Rows are points. A path goes straight from each point to the next, and from the last back to the first. The post is the endless flat space through its rows: a point in 2 columns, a line in 3, a plane in 4, and so on, so that a path can go around it. Count how often the path circles the post. Going back the other way cancels.

Post:
0: -0.12 -0.12
Path (31 x 2):
0: -0.37 -0.12
1: +0.02 -0.58
2: -0.07 -0.45
3: -0.44 -0.38
4: -0.29 -0.14
5: -0.22 -0.24
6: +0.03 -0.22
7: +0.15 +0.00
8: -0.09 +0.06
9: -0.44 +0.07
10: -0.30 -0.19
11: -0.46 -0.38
12: -0.32 -0.01
13: -0.47 -0.25
14: +0.06 -0.50
15: +0.15 -0.22
16: +0.11 +0.13
17: -0.33 +0.06
18: -0.65 -0.04
19: -0.10 -0.58
20: +0.00 -0.24
21: +0.22 -0.04
22: -0.19 +0.05
23: -0.29 +0.05
24: -0.29 +0.25
25: -0.33 -0.04
26: -0.21 -0.23
27: +0.07 -0.40
28: +0.08 -0.13
29: -0.14 +0.31
30: -0.41 +0.11
Times around: 4

Post (3 x 4):
0: -0.13 +0.00 +0.33 +0.02
1: +0.14 -0.27 -0.17 +0.26
2: -0.02 +0.24 -0.05 +0.06
Path, 32 rows:
0: -0.30 -0.31 +0.46 +0.10
1: +0.07 -0.06 -0.56 +0.16
2: -0.13 -0.25 -0.21 +0.18
3: +0.09 +0.47 -0.38 -0.24
4: +0.27 -0.04 +0.10 -0.02
5: +0.12 +0.27 +0.26 +0.06
6: +0.13 -0.24 -0.36 +0.54
7: -0.13 +0.00 +0.00 +0.17
8: -0.21 -0.30 +0.35 -0.04
9: -0.03 +0.43 +0.07 -0.17
10: +0.54 -0.58 +0.23 +0.24
11: -0.14 +0.05 +0.63 +0.05
12: -0.19 +0.35 +0.07 +0.08
13: -0.33 -0.37 +0.08 +0.23
14: +0.18 -0.19 -0.40 +0.07
15: +0.47 -0.05 -0.52 +0.14
16: +0.02 +0.47 +0.16 -0.03
17: -0.35 -0.29 +0.61 +0.33
18: -0.14 +0.36 -0.43 +0.22
19: -0.26 -0.06 -0.25 -0.01
20: +0.17 -0.02 -0.26 -0.08
21: +0.21 +0.03 +0.15 -0.23
22: -0.06 -0.25 +0.91 -0.05
23: +0.02 +0.22 +0.25 +0.18
24: -0.11 +0.45 -0.23 +0.20
25: -0.31 +0.31 -0.36 +0.11
26: -0.25 -0.06 +0.20 +0.21
27: -0.37 -0.30 +0.10 -0.02
28: +0.06 +0.14 -0.20 -0.02
29: +0.66 -0.12 -0.27 +0.12
30: +0.02 -0.38 +0.49 +0.22
31: +0.05 -0.04 -0.16 +0.37
Times around: 5
